Every row gives one point. The ring and each string are closed loops that go straight from each point to the next, and from the last back to the first. Before rounding, they use only three directions, however many columns there are. Count how often each string passes through the ring. Passing back the other way cancels.

Ring (6 x 4):
[[ 0.30  0.09 -0.02  0.01]
 [ 0.11  0.18 -0.01 -0.32]
 [-0.32  0.07 -0.04 -0.40]
 [-0.40 -0.07 -0.02 -0.14]
 [-0.19 -0.16 -0.01  0.20]
 [ 0.23 -0.05 -0.04  0.27]]
String:
[[-0.37 -0.16 -0.19  0.06]
 [-0.40 -0.16 -0.24  0.02]
 [-0.32 -0.09 -0.24 -0.08]
 [-0.14 -0.01 -0.07 -0.10]
 [-0.31  0.00  0.10 -0.20]
 [-0.43  0.04  0.19 -0.36]
 [-0.47  0.10  0.06 -0.54]
 [-0.45  0.14 -0.18 -0.65]
 [-0.35  0.10 -0.27 -0.53]
 [-0.51  0.09 -0.15 -0.59]
 [-0.53  0.02  0.06 -0.41]
 [-0.50 -0.04  0.09 -0.25]
 [-0.60 -0.13  0.00 -0.15]
 [-0.44 -0.15 -0.15 -0.02]
 [-0.25 -0.10 -0.17  0.00]]
Times through: 1

Ring (7 x 9):
[[ 0.22  0.09  0.16 -0.12 -0.39  0.25 -0.14 -0.25 -0.18]
 [ 0.03  0.37  0.07  0.12 -0.19  0.28 -0.32  0.09 -0.07]
 [-0.32  0.34  0.16  0.31  0.07  0.17 -0.38  0.21  0.15]
 [-0.63  0.02  0.46  0.36  0.21 -0.03 -0.29  0.00  0.36]
 [-0.59 -0.35  0.63  0.17  0.11 -0.14 -0.11 -0.36  0.35]
 [-0.31 -0.51  0.55 -0.05 -0.08 -0.11  0.02 -0.58  0.17]
 [-0.01 -0.41  0.39 -0.19 -0.27  0.02  0.04 -0.59 -0.03]]
String:
[[-0.22 -0.04  0.19  0.11  0.00  0.09 -0.19 -0.12  0.08]
 [-0.25  0.00 -0.02  0.16  0.13  0.11 -0.24  0.03  0.06]
 [-0.34  0.33 -0.08  0.35  0.22  0.18 -0.41  0.33  0.12]
 [-0.39  0.46  0.07  0.41  0.18  0.19 -0.46  0.38  0.18]
 [-0.37  0.17 -0.21  0.32  0.33  0.13 -0.36  0.30  0.11]
 [-0.29 -0.02 -0.07  0.18  0.19  0.09 -0.24  0.06  0.08]
 [-0.30  0.06 -0.16  0.23  0.24  0.12 -0.29  0.16  0.07]
 [-0.29  0.40 -0.09  0.35  0.18  0.21 -0.43  0.36  0.10]
 [-0.21  0.61  0.09  0.35 -0.01  0.28 -0.48  0.37  0.08]
 [-0.12  0.70  0.45  0.29 -0.29  0.30 -0.46  0.20  0.09]
 [-0.10  0.36  0.33  0.17 -0.21  0.22 -0.32  0.02  0.05]
 [-0.18 -0.03  0.18  0.08 -0.04  0.10 -0.19 -0.13  0.05]
 [-0.15  0.01  0.21  0.08 -0.08  0.12 -0.19 -0.14  0.04]
 [ 0.04  0.33  0.41  0.06 -0.38  0.24 -0.26 -0.12 -0.02]
 [ 0.31  0.51  0.35 -0.04 -0.60  0.37 -0.28 -0.10 -0.18]
 [ 0.47  0.40  0.04 -0.15 -0.58  0.41 -0.22 -0.11 -0.33]
 [ 0.27  0.06 -0.15 -0.13 -0.27  0.27 -0.15 -0.14 -0.26]
 [ 0.39  0.14 -0.07 -0.18 -0.42  0.32 -0.14 -0.19 -0.31]
 [ 0.44  0.31  0.24 -0.18 -0.64  0.36 -0.17 -0.26 -0.28]
 [ 0.27  0.29  0.39 -0.10 -0.57  0.30 -0.19 -0.26 -0.16]
 [ 0.42  0.44  0.39 -0.14 -0.71  0.38 -0.22 -0.23 -0.24]
 [ 0.47  0.43  0.12 -0.14 -0.61  0.41 -0.23 -0.13 -0.32]
 [ 0.17  0.05 -0.30 -0.05 -0.10  0.26 -0.18 -0.02 -0.23]
 [-0.01  0.02 -0.08  0.03 -0.05  0.18 -0.19 -0.06 -0.09]
 [ 0.09  0.15 -0.35  0.04  0.00  0.27 -0.25  0.12 -0.18]
 [ 0.06  0.31 -0.29  0.12 -0.02  0.30 -0.32  0.21 -0.14]
 [-0.12  0.08 -0.13  0.12  0.07  0.17 -0.25  0.07 -0.03]
 [-0.18  0.09  0.11  0.14  0.00  0.14 -0.25 -0.01  0.05]]
Times through: 0

Ring (6 x 14):
[[-0.05  0.23 -0.06 -0.05  0.19  0.03 -0.33  0.11 -0.02 -0.27 -0.09  0.03
  -0.03 -0.05]
 [-0.16  0.51 -0.05 -0.10  0.35  0.02 -0.33  0.10  0.12 -0.47 -0.05 -0.26
   0.05 -0.04]
 [-0.26  0.45 -0.09 -0.06  0.42  0.05 -0.07  0.03  0.20 -0.25 -0.01 -0.39
   0.09 -0.03]
 [-0.25 -0.17 -0.22  0.12  0.27  0.11  0.22 -0.05  0.08  0.51  0.10 -0.13
   0.04 -0.01]
 [-0.13 -0.56 -0.27  0.20  0.08  0.13  0.20 -0.05 -0.09  0.84  0.11  0.19
  -0.04 -0.01]
 [-0.02 -0.28 -0.14  0.07  0.02  0.07 -0.09  0.05 -0.15  0.32 -0.06  0.31
  -0.10 -0.04]]
String:
[[-0.16  0.24 -0.02 -0.08  0.23  0.02  0.00  0.05  0.03 -0.17 -0.19 -0.03
  -0.04 -0.05]
 [-0.17  0.51  0.11 -0.21  0.25 -0.04  0.03  0.09  0.05 -0.54 -0.40 -0.04
  -0.09 -0.08]
 [-0.14  0.40  0.06 -0.16  0.23 -0.02 -0.05  0.09  0.03 -0.42 -0.31 -0.01
  -0.07 -0.07]
 [-0.14  0.13 -0.07 -0.03  0.21  0.04 -0.04  0.05  0.01 -0.04 -0.12 -0.01
  -0.03 -0.04]
 [ 0.00 -0.12 -0.20  0.10  0.12  0.09 -0.42  0.09 -0.08  0.14  0.12  0.13
   0.00 -0.02]
 [ 0.07 -0.26 -0.19  0.11  0.01  0.09 -0.45  0.10 -0.18  0.21  0.09  0.31
  -0.06 -0.03]
 [ 0.11 -0.51 -0.23  0.17 -0.08  0.10 -0.38  0.09 -0.26  0.47  0.10  0.48
  -0.10 -0.03]
 [-0.01 -0.45 -0.28  0.20  0.05  0.13 -0.25  0.04 -0.13  0.56  0.20  0.24
  -0.02 -0.01]
 [-0.10 -0.18 -0.16  0.08  0.13  0.08 -0.03  0.02 -0.05  0.32  0.00  0.12
  -0.04 -0.03]
 [-0.14 -0.09 -0.09  0.01  0.14  0.05  0.14  0.02 -0.04  0.22 -0.14  0.12
  -0.08 -0.04]
 [-0.05 -0.60 -0.31  0.24  0.04  0.14 -0.04 -0.01 -0.13  0.82  0.21  0.25
  -0.03  0.00]
 [-0.02 -0.92 -0.42  0.36 -0.03  0.19 -0.04 -0.04 -0.19  1.20  0.36  0.35
  -0.02  0.01]
 [-0.11 -0.35 -0.25  0.16  0.13  0.12 -0.03  0.00 -0.05  0.56  0.14  0.11
  -0.01 -0.01]
 [-0.17 -0.13 -0.09  0.02  0.14  0.05  0.24  0.00 -0.03  0.30 -0.15  0.11
  -0.08 -0.04]
 [-0.10 -0.69 -0.24  0.20 -0.02  0.12  0.32 -0.05 -0.16  0.95  0.01  0.36
  -0.11 -0.02]
 [-0.03 -0.98 -0.37  0.34 -0.08  0.17  0.12 -0.05 -0.23  1.24  0.24  0.45
  -0.08  0.00]
 [ 0.02 -0.92 -0.43  0.37 -0.05  0.19 -0.16 -0.02 -0.21  1.15  0.38  0.38
  -0.02  0.01]
 [-0.12 -0.15 -0.14  0.05  0.13  0.07  0.04  0.02 -0.05  0.29 -0.05  0.12
  -0.05 -0.03]
 [-0.14  0.04  0.03 -0.10  0.10  0.00  0.26  0.03 -0.06  0.01 -0.37  0.20
  -0.15 -0.07]
 [-0.05 -0.13 -0.03 -0.03  0.02  0.02  0.06  0.06 -0.15  0.11 -0.27  0.33
  -0.16 -0.06]
 [-0.15  0.11 -0.04 -0.05  0.19  0.03  0.06  0.04  0.01 -0.02 -0.18  0.03
  -0.06 -0.05]
 [-0.03 -0.18 -0.23  0.13  0.13  0.10 -0.34  0.06 -0.07  0.26  0.16  0.11
   0.01 -0.02]
 [ 0.06 -0.08 -0.21  0.10  0.09  0.09 -0.64  0.13 -0.12  0.02  0.17  0.17
   0.00 -0.02]
 [ 0.00  0.30 -0.04 -0.08  0.17  0.02 -0.51  0.15 -0.05 -0.44 -0.10  0.07
  -0.04 -0.05]
 [-0.15  0.49  0.10 -0.20  0.24 -0.04 -0.01  0.09  0.04 -0.53 -0.38 -0.03
  -0.09 -0.08]]
Times through: 0
String, 21 rows:
[[-0.08 -1.04 -0.53  0.45  0.03  0.24  0.01 -0.09 -0.13  1.46  0.53  0.23
   0.05  0.04]
 [-0.13 -0.81 -0.49  0.40  0.13  0.22  0.00 -0.08 -0.04  1.25  0.51  0.06
   0.09  0.03]
 [-0.16 -0.23 -0.26  0.15  0.22  0.12 -0.02 -0.01  0.03  0.49  0.18 -0.05
   0.04 -0.01]
 [-0.21  0.13 -0.07 -0.04  0.25  0.04  0.14  0.01  0.06  0.03 -0.15 -0.07
  -0.03 -0.04]
 [-0.32  0.38  0.01 -0.13  0.36  0.01  0.35 -0.01  0.16 -0.16 -0.28 -0.25
  -0.02 -0.06]
 [-0.36  0.48 -0.03 -0.11  0.45  0.02  0.27 -0.02  0.25 -0.20 -0.16 -0.43
   0.06 -0.04]
 [-0.33  0.35 -0.21  0.04  0.51  0.10 -0.05 -0.02  0.28  0.00  0.20 -0.55
   0.18  0.00]
 [-0.25  0.18 -0.24  0.08  0.42  0.11 -0.13  0.00  0.20  0.13  0.23 -0.40
   0.15  0.00]
 [-0.35  0.40 -0.17  0.00  0.52  0.08  0.05 -0.02  0.29 -0.04  0.12 -0.56
   0.16 -0.01]
 [-0.35  0.43 -0.02 -0.11  0.42  0.02  0.31 -0.02  0.22 -0.15 -0.19 -0.37
   0.03 -0.04]
 [-0.30  0.30 -0.01 -0.11  0.33  0.01  0.34 -0.01  0.14 -0.07 -0.25 -0.20
  -0.02 -0.05]
 [-0.19  0.07 -0.10  0.00  0.23  0.05  0.09  0.01  0.05  0.10 -0.09 -0.06
  -0.02 -0.04]
 [-0.17 -0.26 -0.26  0.15  0.20  0.12  0.03 -0.02  0.02  0.54  0.16 -0.02
   0.03 -0.01]
 [-0.20 -0.09 -0.11  0.02  0.19  0.06  0.26 -0.02  0.01  0.31 -0.12  0.02
  -0.05 -0.04]
 [-0.18 -0.35 -0.16  0.09  0.11  0.08  0.36 -0.04 -0.05  0.61 -0.09  0.16
  -0.08 -0.03]
 [-0.08 -0.86 -0.32  0.28 -0.04  0.15  0.26 -0.06 -0.18  1.16  0.15  0.38
  -0.08  0.00]
 [ 0.02 -1.21 -0.49  0.45 -0.12  0.22 -0.01 -0.06 -0.27  1.52  0.43  0.51
  -0.05  0.02]
 [-0.08 -0.65 -0.22  0.18 -0.03  0.10  0.26 -0.03 -0.18  0.85 -0.02  0.40
  -0.13 -0.03]
 [-0.16 -0.19 -0.04 -0.01  0.08  0.03  0.39 -0.01 -0.08  0.34 -0.28  0.23
  -0.14 -0.06]
 [-0.16 -0.06 -0.11  0.02  0.17  0.06  0.11  0.01 -0.01  0.22 -0.10  0.05
  -0.05 -0.04]
 [-0.08 -0.57 -0.34  0.26  0.09  0.15 -0.04 -0.02 -0.09  0.83  0.26  0.16
   0.01  0.00]]
Times through: 0
